Every row gives one point. Any point is a mix of the corners, with weights that add up to 1. It lies inside the corners' shape when no weight is negative. Is each point inside? If not, which corners have a negative weight?

Corners:
(1): 14; -45; -5
(2): 0; 10; -56
(3): -47; 46; 89
(4): -12; -36; -31
Points:
-4; -2; -41 -> inside
-38; 33; 64 -> inside
-9; 10; 2 -> outside (4)
-14; 17; -9 -> inside
-9; -37; -7 -> outside (2)
-17; -11; 32 -> outside (2)
-13; -30; -24 -> inside

Corners:
(1): 14; 45; -15; 29; 8; -42; -40; 81
(2): -3; -33; 0; -19; 11; -18; -30; 38
(3): 95; 82; -18; -7; 31; 3; 58; 8
(4): 25; 16; -40; -5; 66; 6; 109; -21
(5): 30; 6; -11; 47; -76; 6; 27; -10
(6): -54; 5; 17; 41; -44; 1; -67; -49
(7): -32; -38; 32; 21; 13; 39; -30; 26
(8): -14; -50; 43; -15; 72; 14; 69; -29
(9): -11; 25; 31; -14; -47; 19; -48; 30
Points:
33; 43; 15; 17; -27; 21; 7; -22 -> outside (1, 2, 4)
4; -5; 4; 2; -16; -2; -13; 21 -> inside
13; 18; 0; 6; -1; -4; 10; 4 -> outside (7)
1; 9; 15; 12; -17; 5; -16; 14 -> outside (4)
23; 33; -8; 13; -3; 20; 31; -18 -> outside (1, 2, 8)
-12; 7; 23; 12; -48; 19; -53; 13 -> outside (1, 4, 8)
26; 20; -6; 3; 10; -5; 10; 18 -> inside

Corners:
(1): -40; -7; 9; 39; -15; 19; 29; -3; 26; -5; -57
(2): -8; -64; -34; -24; -5; 10; -30; -43; 106; -32; 29
(3): 18; -38; 18; 24; -56; 16; -3; 38; -1; -1; -15
(4): 88; -20; 7; 46; -3; -31; -31; 32; 27; 33; 71
(5): -44; 41; -52; -24; 112; 20; 2; -7; 31; -22; -39
(6): -29; -53; -23; 26; -3; -59; 26; 8; -44; -19; -3
(7): -36; -6; -24; -18; 39; 31; 32; 1; 34; 14; 41
(8): 6; 78; 4; 6; 31; 48; -47; 31; -58; 69; -109
(9): -21; -21; -17; 8; 12; -27; -9; 36; 25; 10; 24
(10): 36; -41; 21; 16; -77; -21; 69; 30; 69; -11; -22
(11): 24; -14; 31; 42; 50; -96; -37; 19; -30; -22; 22
(12): -19; -1; -9; 38; -43; 11; 39; -2; 17; -24; 5
Points:
14; -20; -9; 16; 4; -13; -2; 11; 24; 1; 10 -> inside
-12; -11; -13; 16; 13; -7; -10; 8; 11; -7; -7 -> outside (7, 10)
-11; 7; 4; 27; 46; -34; 6; 16; -7; 1; -25 -> outside (2, 3, 12)
-15; -18; 0; 21; -13; 7; 16; 3; 33; -5; -25 -> inside
-1; -27; -10; 6; -12; 4; -4; 0; 40; -10; -1 -> inside
4; 1; 3; 20; -33; 26; 16; 16; 25; 18; -14 -> outside (5, 6, 11)

Corners:
(1): -15; -32; -13; 0; 25; -1; 27; -2; 4; 10; -20; -36; 65; -10; -16; 59; -2; 67
(2): 25; -11; -10; -69; -30; 18; 17; 3; -37; -12; 21; 17; -23; 0; 16; -73; 29; 10
(3): -55; -7; -15; 53; 50; 2; -31; -4; 6; 25; 21; 6; 26; -11; -51; 26; 18; 2
(4): 90; 6; 28; -45; -39; 11; -3; 22; -17; -9; 38; -19; -26; -1; 68; -18; 21; -81
(5): -29; -5; -16; -26; -7; 46; -48; -36; -40; 0; -2; 46; -14; 31; -25; 44; -45; -44
(6): -55; 0; -65; 29; 32; -39; -49; 12; -49; 1; -31; -9; 36; -29; -11; 61; -48; 50
(7): -78; -55; -40; 43; 18; -43; -40; -35; 24; 16; -35; -8; 26; 17; 2; 25; -54; 27
(8): -46; 0; 3; 5; -24; -22; 35; 79; -15; 14; 17; -9; 29; -37; 24; 69; -1; 61
(9): 73; 44; 21; 12; -36; 42; 62; 50; 13; -13; 91; 25; -21; -43; 52; -43; 17; 22
(10): -18; 3; -34; 55; -35; -14; 15; 13; 0; -16; -10; -61; 68; 12; -17; 15; 18; 39
(11): 0; -19; 26; -14; -23; 22; -20; -10; -71; -11; 0; 39; 44; 35; 22; 23; -20; -38
(12): -34; -54; -21; 32; -49; -23; -7; 5; -4; 0; -24; 5; 73; -29; -19; 58; -31; 15
(13): 15; 118; 43; 11; 23; -36; 93; 37; -36; -32; 99; -31; 3; -99; -1; 5; 0; 27
(14): -11; -9; -21; 10; 6; 12; -1; -19; -20; 16; 11; 71; 0; 5; 46; 47; 4; -63
(15): -21; 2; 28; -12; 31; 20; -26; 1; -17; -10; -45; 58; -24; -19; 21; 36; -2; -54
(16): -6; 13; 18; -2; -12; 54; 3; -10; -52; 58; 0; 30; 6; 16; 12; 18; 5; -48
(17): 50; 64; 22; -79; -26; 13; -11; 13; -12; 4; 38; 0; 18; -13; 47; -31; 14; -41
(18): -13; -1; -8; 5; -12; -9; -51; -21; -38; 26; -11; 46; 29; 52; -71; 56; -30; 21
(19): 36; -2; 3; -24; -6; 26; 6; 16; -13; 33; 5; 54; 9; 47; 0; -8; -14; -80
Points:
-36; -25; -20; 18; -5; 8; -10; -1; -19; 8; -14; 21; 27; 7; -2; 35; -16; 1 -> outside (4, 13, 17, 18)
-18; -11; -17; 3; 1; -7; -13; -3; -16; 6; 0; 8; 14; -1; 5; 14; -13; 3 -> inside
2; 3; 1; -9; -18; 0; 2; 11; -24; 3; 9; 14; 16; -3; 12; 23; -10; -5 -> outside (3)
-7; -3; -3; 5; -11; 0; -3; 3; -17; 7; 5; 11; 20; -6; 6; 23; -11; -8 -> inside

Corners:
(1): -23; 38; 3; -37; -6; 7; -37; 31; -38; 51; -17; -66; 28; -6; 3; 10; 22; -20; 46; 43
(2): -5; -1; 13; 18; 9; -4; 8; -17; 47; 6; -28; 18; -21; 17; 22; -36; 25; 9; 68; 48
(3): -6; 5; 26; -16; -20; 23; -22; 8; 2; 12; 31; -37; -8; -14; 17; 66; 28; -79; 65; 3
(4): 41; 16; 17; -31; -6; -17; -42; -6; -16; -11; -25; 44; -18; 24; -13; -8; 0; 44; -58; -90
(5): -65; 33; -4; -24; -3; 26; -30; 29; 6; -6; 16; -1; -3; 7; 28; -3; 44; -32; 64; 43
(6): -38; 36; 59; 27; -12; 16; 48; -31; -18; -28; -9; 21; -52; 28; 7; -30; 23; 3; -10; -6
(7): 54; -13; 32; 32; -47; 73; -19; -7; 0; -62; -92; 0; -68; 48; 26; -20; -22; 30; -100; -48
(8): -3; 90; 20; 10; 9; 7; -5; 33; 14; 44; -6; -63; 62; 4; 29; 43; -15; -36; 57; -18
(9): -19; 37; -31; -12; -33; 18; 5; 8; 21; 48; -1; -15; 49; -35; -2; 43; 54; -50; -1; 51
(10): 99; -1; 7; 13; -8; 12; -70; -4; 3; -57; 25; 48; -52; 42; -4; -39; -20; 33; -72; -7
(11): -21; -51; 43; 11; 23; 6; 53; -35; -17; -30; -29; 40; 6; 35; 21; -39; -12; 81; 30; 2
(12): -12; 30; -8; 10; -13; 3; 4; 48; 12; 40; -40; -6; 35; 13; 29; 47; 9; -81; 58; 8
(13): -76; -1; -16; -19; -29; -33; -48; 1; 15; 17; 14; -52; 50; 20; 20; 24; 27; -16; -32; -7
(14): 15; 6; 40; -22; 36; -16; -34; 23; -16; 21; -10; -28; 28; -24; 6; 61; 69; -6; 0; 4
(15): -47; 16; 12; 28; -15; 2; 13; -53; -13; -70; -42; 60; -24; 52; 13; -17; -13; 29; 90; 14
(16): 62; -36; -10; -32; -12; 35; -6; 19; 39; -19; -21; 34; -51; 95; -34; -6; -33; 71; -70; -24
(17): 22; 10; -19; -16; 6; 32; -25; 5; -21; -41; -1; 16; -41; 31; -71; -29; -21; -1; -68; -58
(18): 52; -47; 44; 34; 0; 32; -95; 32; -6; 0; -38; 57; -21; 35; -54; -29; -21; 15; -83; -71
(19): -58; 70; -8; 12; -16; -24; 1; 72; 0; 50; 5; -39; 3; -14; 34; 35; 66; 7; 64; 1
(20): -42; 6; 24; -13; 13; -15; 10; -11; 31; -10; -34; 53; -54; -5; -5; -6; -38; -7; 25; 22
(21): 50; 4; -16; 73; 34; 48; -23; -16; 2; 23; 13; 71; -31; 57; -6; -43; -27; 20; -100; -30
Points:
17; 9; 14; 8; -9; 17; -23; -2; 7; -10; -26; 10; -16; 25; -2; 2; -8; -8; -24; -15 -> outside (5, 11, 19)
6; -3; -3; -30; -7; -9; -38; 14; 0; -12; 3; 15; -5; 15; -12; 11; 6; 5; 5; 3 -> outside (2, 6, 7, 8, 21)
4; 4; 13; -3; -2; 12; -21; 1; 0; -6; -14; 12; -9; 20; -3; 1; 4; -3; -7; -11 -> outside (19)
12; 8; 8; 6; -4; 18; -19; 4; 5; -3; -17; 13; -10; 25; 2; -2; -1; -4; -13; -6 -> outside (19)
1; 5; 4; 9; -5; 16; -21; 0; 1; -2; -10; 9; -9; 26; -1; -5; 1; 2; -28; -16 -> inside
-6; 23; 11; 2; -6; 10; -17; 12; 1; -1; -6; 5; -9; 18; 7; -1; 13; -1; 3; -5 -> inside
